Rows are points. To make a cloud, some directions were put in groups of two or more. Within a group, all points are equally far from the middle, so they leave a hole (a ring in 2 directions, a hollow ball in 3). The other directions are filled evenly. Then the cloud was stretched, turned, moved and blurred a little. Count the holes, and give their numbers of directions, smallest first.

Cloud (19 x 3)
| -0.10 | -0.30 | -0.14 |
| +0.12 | +0.12 | -0.13 |
| -0.03 | -0.29 | -0.48 |
| -0.10 | +0.19 | -0.58 |
| +0.41 | -0.03 | -0.14 |
| -0.44 | +0.17 | -0.02 |
| +0.11 | +0.16 | -0.11 |
| +0.20 | +0.02 | +0.19 |
| -0.06 | +0.57 | +0.17 |
| -0.02 | -0.06 | +0.23 |
| -0.15 | -0.02 | +0.43 |
| -0.31 | -0.18 | -0.12 |
| -0.16 | +0.11 | -0.09 |
| +0.54 | +0.09 | +0.18 |
| -0.02 | -0.43 | +0.06 |
| -0.03 | +0.39 | +0.34 |
| -0.33 | +0.26 | -0.50 |
| +0.18 | -0.13 | -0.48 |
| +0.07 | +0.36 | +0.42 |
Holes: 0

Cloud (31 x 4)
| +0.23 | -0.41 | -0.16 | +0.10 |
| +0.40 | +0.17 | +0.28 | +0.09 |
| -0.32 | -0.27 | +0.07 | +0.05 |
| +0.28 | -0.08 | +0.36 | +0.27 |
| +0.44 | +0.21 | -0.17 | -0.06 |
| -0.08 | +0.23 | +0.33 | +0.11 |
| +0.41 | +0.15 | +0.08 | -0.34 |
| +0.40 | -0.46 | +0.01 | -0.01 |
| -0.20 | -0.12 | +0.41 | +0.11 |
| -0.08 | -0.38 | +0.46 | +0.04 |
| +0.26 | +0.20 | +0.12 | -0.41 |
| +0.33 | -0.14 | -0.08 | -0.40 |
| +0.00 | -0.32 | +0.25 | -0.41 |
| +0.18 | -0.15 | -0.08 | -0.46 |
| +0.54 | +0.02 | +0.16 | +0.06 |
| +0.36 | -0.19 | +0.40 | +0.18 |
| +0.34 | -0.26 | -0.02 | -0.37 |
| -0.02 | -0.40 | +0.35 | -0.31 |
| +0.41 | -0.24 | -0.20 | -0.15 |
| -0.17 | +0.03 | -0.16 | -0.38 |
| +0.25 | -0.18 | +0.27 | +0.34 |
| +0.02 | +0.36 | -0.08 | +0.16 |
| -0.27 | -0.28 | +0.17 | +0.15 |
| +0.22 | +0.00 | +0.37 | +0.27 |
| +0.12 | +0.31 | -0.25 | +0.10 |
| -0.04 | +0.19 | +0.23 | -0.41 |
| +0.53 | -0.22 | -0.05 | +0.02 |
| +0.15 | -0.58 | +0.16 | -0.06 |
| +0.21 | -0.22 | -0.20 | +0.26 |
| +0.47 | -0.36 | -0.05 | -0.06 |
| +0.29 | +0.21 | +0.34 | -0.17 |
Holes: 1 (4)

Cloud (51 x 6)
| -0.44 | +0.09 | +0.28 | -0.52 | +0.14 | +0.10 |
| -0.44 | -0.32 | -0.22 | +0.17 | +0.41 | -0.01 |
| +0.36 | +0.03 | +0.39 | -0.16 | -0.27 | -0.31 |
| +0.20 | +0.36 | +0.11 | +0.11 | -0.13 | +0.37 |
| +0.11 | -0.21 | +0.61 | -0.19 | -0.07 | +0.03 |
| -0.20 | -0.11 | -0.06 | -0.27 | -0.55 | -0.38 |
| -0.19 | +0.10 | -0.17 | +0.09 | +0.08 | -0.01 |
| -0.22 | +0.21 | +0.04 | +0.30 | -0.29 | +0.44 |
| -0.49 | -0.10 | -0.18 | -0.10 | -0.39 | -0.55 |
| -0.08 | -0.09 | -0.13 | -0.05 | +0.06 | +0.09 |
| -0.02 | +0.31 | -0.25 | -0.36 | -0.05 | -0.49 |
| +0.27 | -0.08 | +0.13 | +0.50 | +0.12 | -0.11 |
| +0.06 | +0.53 | +0.02 | -0.12 | -0.26 | -0.10 |
| +0.12 | -0.09 | +0.49 | -0.28 | +0.09 | -0.09 |
| +0.26 | +0.08 | +0.10 | +0.00 | -0.40 | -0.66 |
| -0.46 | -0.18 | +0.18 | -0.16 | -0.20 | +0.17 |
| -0.16 | +0.23 | -0.17 | -0.17 | -0.22 | +0.20 |
| +0.21 | -0.05 | +0.54 | -0.01 | -0.22 | -0.25 |
| -0.26 | +0.27 | +0.03 | +0.02 | -0.10 | +0.40 |
| -0.41 | +0.25 | -0.16 | -0.61 | +0.07 | -0.23 |
| -0.37 | +0.13 | +0.05 | +0.10 | -0.37 | -0.48 |
| +0.15 | -0.27 | +0.59 | -0.11 | +0.16 | -0.32 |
| +0.30 | +0.24 | -0.50 | -0.16 | -0.03 | +0.38 |
| +0.17 | +0.21 | -0.07 | +0.47 | -0.13 | -0.05 |
| -0.17 | -0.21 | +0.16 | +0.21 | +0.03 | +0.04 |
| +0.13 | +0.36 | -0.11 | -0.34 | +0.14 | -0.42 |
| +0.32 | -0.17 | +0.22 | -0.33 | +0.29 | -0.17 |
| -0.36 | +0.19 | -0.30 | -0.10 | -0.07 | +0.35 |
| +0.22 | +0.31 | -0.18 | -0.49 | -0.07 | +0.06 |
| -0.37 | -0.12 | +0.01 | -0.10 | -0.05 | -0.04 |
| +0.09 | -0.22 | -0.05 | -0.46 | +0.01 | +0.28 |
| -0.13 | -0.48 | -0.25 | -0.03 | +0.18 | +0.29 |
| -0.08 | +0.36 | -0.05 | -0.43 | +0.04 | +0.16 |
| +0.17 | +0.44 | +0.24 | -0.37 | +0.04 | +0.02 |
| +0.08 | +0.25 | +0.25 | -0.48 | +0.15 | +0.12 |
| -0.40 | +0.09 | +0.20 | +0.40 | +0.27 | +0.23 |
| -0.11 | +0.43 | +0.32 | -0.15 | +0.07 | +0.28 |
| -0.31 | +0.11 | +0.30 | -0.05 | -0.41 | -0.57 |
| -0.01 | -0.02 | -0.11 | -0.12 | +0.15 | -0.12 |
| +0.17 | +0.20 | -0.56 | -0.09 | -0.26 | +0.12 |
| +0.24 | -0.01 | -0.38 | -0.14 | -0.07 | +0.15 |
| -0.47 | +0.05 | -0.41 | -0.05 | -0.17 | +0.42 |
| -0.14 | -0.21 | -0.25 | +0.37 | -0.21 | -0.30 |
| +0.13 | -0.26 | +0.32 | -0.32 | +0.09 | +0.08 |
| -0.51 | -0.27 | -0.05 | +0.26 | -0.19 | -0.40 |
| +0.28 | +0.58 | +0.00 | -0.03 | -0.10 | -0.04 |
| -0.45 | +0.43 | +0.13 | -0.07 | -0.08 | +0.13 |
| -0.42 | -0.24 | -0.10 | -0.11 | +0.32 | +0.03 |
| -0.17 | -0.33 | +0.20 | -0.35 | +0.06 | -0.26 |
| -0.25 | +0.05 | -0.10 | -0.51 | +0.35 | +0.38 |
| +0.16 | +0.07 | +0.19 | +0.38 | -0.20 | -0.30 |
Holes: 0

Cloud (74 x 8)
| -0.25 | +0.28 | +0.01 | +0.28 | +0.47 | -0.14 | -0.30 | -0.21 |
| -0.01 | +0.36 | -0.42 | -0.08 | +0.54 | +0.00 | +0.08 | +0.03 |
| -0.25 | +0.06 | -0.38 | +0.29 | -0.07 | -0.34 | -0.14 | +0.22 |
| -0.11 | -0.04 | -0.16 | -0.28 | +0.34 | -0.05 | -0.22 | +0.53 |
| -0.41 | +0.12 | -0.13 | -0.15 | +0.28 | -0.06 | -0.17 | -0.22 |
| -0.09 | +0.43 | +0.04 | -0.11 | +0.27 | -0.01 | +0.17 | +0.51 |
| +0.37 | +0.05 | -0.32 | -0.08 | +0.20 | -0.60 | +0.50 | +0.13 |
| -0.43 | -0.15 | -0.34 | +0.14 | +0.00 | -0.08 | -0.39 | +0.05 |
| +0.42 | +0.10 | -0.03 | -0.12 | +0.69 | -0.28 | -0.42 | -0.01 |
| -0.01 | -0.21 | -0.33 | +0.27 | +0.26 | -0.46 | -0.21 | -0.30 |
| +0.12 | +0.40 | -0.63 | +0.03 | +0.21 | -0.03 | -0.36 | -0.05 |
| +0.19 | +0.15 | -0.31 | +0.45 | +0.39 | -0.38 | +0.44 | -0.07 |
| -0.32 | +0.49 | +0.08 | +0.24 | -0.01 | -0.02 | +0.10 | -0.13 |
| +0.35 | +0.17 | -0.08 | +0.12 | -0.24 | -0.33 | -0.37 | -0.35 |
| +0.01 | +0.08 | -0.08 | -0.55 | +0.21 | -0.10 | -0.20 | +0.22 |
| -0.04 | +0.22 | +0.01 | -0.33 | +0.33 | -0.25 | +0.03 | +0.38 |
| -0.03 | +0.11 | -0.34 | +0.57 | -0.18 | -0.21 | -0.10 | -0.06 |
| +0.07 | +0.39 | +0.27 | -0.32 | +0.11 | -0.41 | +0.26 | +0.14 |
| -0.05 | +0.16 | -0.03 | -0.58 | +0.14 | +0.11 | -0.48 | +0.02 |
| +0.17 | +0.31 | -0.70 | +0.13 | -0.04 | +0.00 | +0.04 | -0.20 |
| -0.04 | -0.12 | -0.41 | +0.05 | -0.22 | -0.18 | +0.04 | -0.32 |
| -0.30 | +0.11 | +0.23 | -0.05 | +0.18 | -0.31 | -0.24 | -0.06 |
| +0.01 | +0.58 | -0.33 | -0.45 | +0.21 | -0.15 | -0.03 | +0.07 |
| -0.02 | +0.41 | +0.30 | -0.05 | +0.27 | -0.29 | +0.17 | -0.26 |
| -0.03 | -0.07 | -0.01 | -0.68 | +0.32 | -0.13 | -0.04 | -0.25 |
| -0.16 | -0.19 | +0.15 | -0.14 | +0.16 | -0.02 | +0.15 | -0.02 |
| +0.03 | -0.28 | +0.14 | +0.21 | +0.17 | -0.38 | -0.05 | -0.07 |
| +0.20 | +0.04 | -0.68 | +0.10 | +0.20 | +0.09 | -0.24 | +0.07 |
| +0.23 | +0.33 | -0.15 | +0.12 | -0.02 | -0.23 | -0.20 | -0.56 |
| +0.38 | +0.04 | +0.07 | +0.23 | -0.07 | -0.14 | -0.31 | -0.04 |
| +0.40 | +0.01 | +0.12 | +0.13 | +0.50 | -0.44 | -0.55 | -0.08 |
| -0.01 | -0.04 | +0.00 | -0.21 | -0.23 | -0.16 | -0.33 | -0.05 |
| -0.37 | +0.12 | -0.40 | -0.24 | +0.21 | -0.39 | +0.12 | -0.24 |
| +0.25 | +0.27 | -0.26 | -0.12 | -0.21 | -0.52 | +0.31 | +0.22 |
| +0.07 | -0.10 | -0.60 | +0.11 | -0.16 | -0.02 | -0.12 | -0.38 |
| -0.02 | +0.04 | -0.44 | +0.23 | +0.64 | -0.20 | -0.26 | -0.26 |
| +0.16 | -0.02 | -0.42 | +0.28 | +0.30 | -0.33 | -0.13 | +0.25 |
| -0.14 | -0.10 | -0.47 | +0.26 | +0.03 | -0.32 | -0.17 | -0.06 |
| +0.23 | +0.08 | -0.04 | -0.44 | +0.11 | -0.50 | +0.30 | +0.12 |
| -0.14 | -0.22 | +0.11 | +0.16 | +0.05 | -0.19 | +0.12 | -0.02 |
| -0.15 | +0.16 | +0.15 | -0.28 | -0.06 | +0.12 | -0.20 | +0.02 |
| -0.18 | -0.06 | -0.31 | -0.18 | +0.45 | -0.25 | +0.66 | +0.18 |
| -0.26 | +0.24 | -0.62 | -0.56 | +0.38 | -0.08 | -0.05 | -0.06 |
| +0.24 | +0.32 | -0.30 | +0.44 | -0.07 | -0.22 | -0.09 | +0.32 |
| +0.20 | -0.19 | -0.57 | +0.01 | +0.33 | -0.19 | +0.31 | +0.10 |
| +0.06 | +0.20 | +0.07 | -0.49 | -0.10 | +0.33 | +0.18 | +0.13 |
| +0.26 | +0.37 | -0.63 | -0.31 | +0.38 | +0.02 | -0.09 | -0.11 |
| +0.22 | +0.26 | -0.54 | +0.21 | +0.27 | -0.44 | +0.10 | -0.17 |
| -0.09 | -0.07 | -0.13 | +0.00 | -0.18 | -0.36 | -0.04 | -0.28 |
| -0.36 | +0.29 | -0.24 | +0.08 | +0.08 | -0.30 | +0.18 | +0.28 |
| +0.15 | -0.04 | -0.54 | +0.24 | -0.09 | -0.03 | +0.46 | -0.17 |
| +0.12 | +0.29 | -0.63 | -0.10 | +0.34 | +0.09 | +0.30 | -0.29 |
| +0.35 | +0.02 | +0.03 | +0.19 | +0.00 | -0.19 | -0.53 | -0.10 |
| +0.13 | +0.26 | +0.07 | -0.28 | +0.38 | +0.38 | +0.14 | +0.37 |
| +0.58 | +0.18 | -0.37 | -0.12 | +0.16 | -0.19 | +0.32 | +0.02 |
| +0.02 | +0.20 | -0.23 | +0.37 | +0.46 | -0.41 | -0.10 | -0.37 |
| +0.10 | +0.35 | -0.39 | -0.27 | +0.42 | +0.22 | -0.37 | +0.18 |
| -0.36 | +0.33 | +0.12 | +0.05 | -0.04 | -0.16 | +0.00 | -0.14 |
| +0.42 | +0.21 | -0.06 | +0.13 | +0.54 | -0.22 | -0.04 | +0.23 |
| -0.22 | +0.51 | -0.19 | +0.51 | +0.25 | -0.11 | -0.18 | +0.04 |
| +0.10 | +0.14 | +0.00 | -0.51 | -0.12 | +0.06 | +0.16 | +0.18 |
| +0.04 | +0.47 | -0.36 | +0.46 | -0.09 | -0.02 | +0.16 | -0.15 |
| -0.08 | +0.46 | +0.27 | -0.13 | +0.14 | -0.12 | -0.53 | +0.11 |
| +0.05 | +0.15 | -0.23 | +0.39 | +0.14 | +0.10 | -0.03 | -0.26 |
| +0.27 | +0.06 | +0.01 | -0.25 | -0.32 | -0.24 | +0.13 | -0.01 |
| +0.17 | +0.35 | +0.16 | +0.20 | +0.22 | -0.26 | -0.59 | -0.24 |
| -0.36 | +0.27 | +0.05 | -0.06 | +0.31 | -0.38 | -0.13 | -0.29 |
| +0.38 | -0.15 | -0.17 | -0.15 | +0.30 | -0.34 | +0.19 | +0.26 |
| -0.13 | -0.10 | -0.45 | -0.03 | +0.02 | +0.16 | +0.22 | +0.43 |
| -0.04 | +0.04 | -0.16 | +0.29 | -0.29 | -0.41 | +0.16 | -0.24 |
| -0.39 | -0.13 | -0.20 | -0.05 | +0.11 | +0.04 | +0.03 | -0.03 |
| -0.08 | +0.04 | +0.06 | -0.37 | -0.08 | +0.00 | -0.07 | -0.09 |
| -0.20 | -0.09 | +0.01 | +0.13 | +0.00 | -0.37 | +0.01 | -0.13 |
| -0.15 | +0.02 | -0.57 | -0.16 | -0.20 | +0.07 | +0.55 | +0.02 |
Holes: 2 (2, 2)
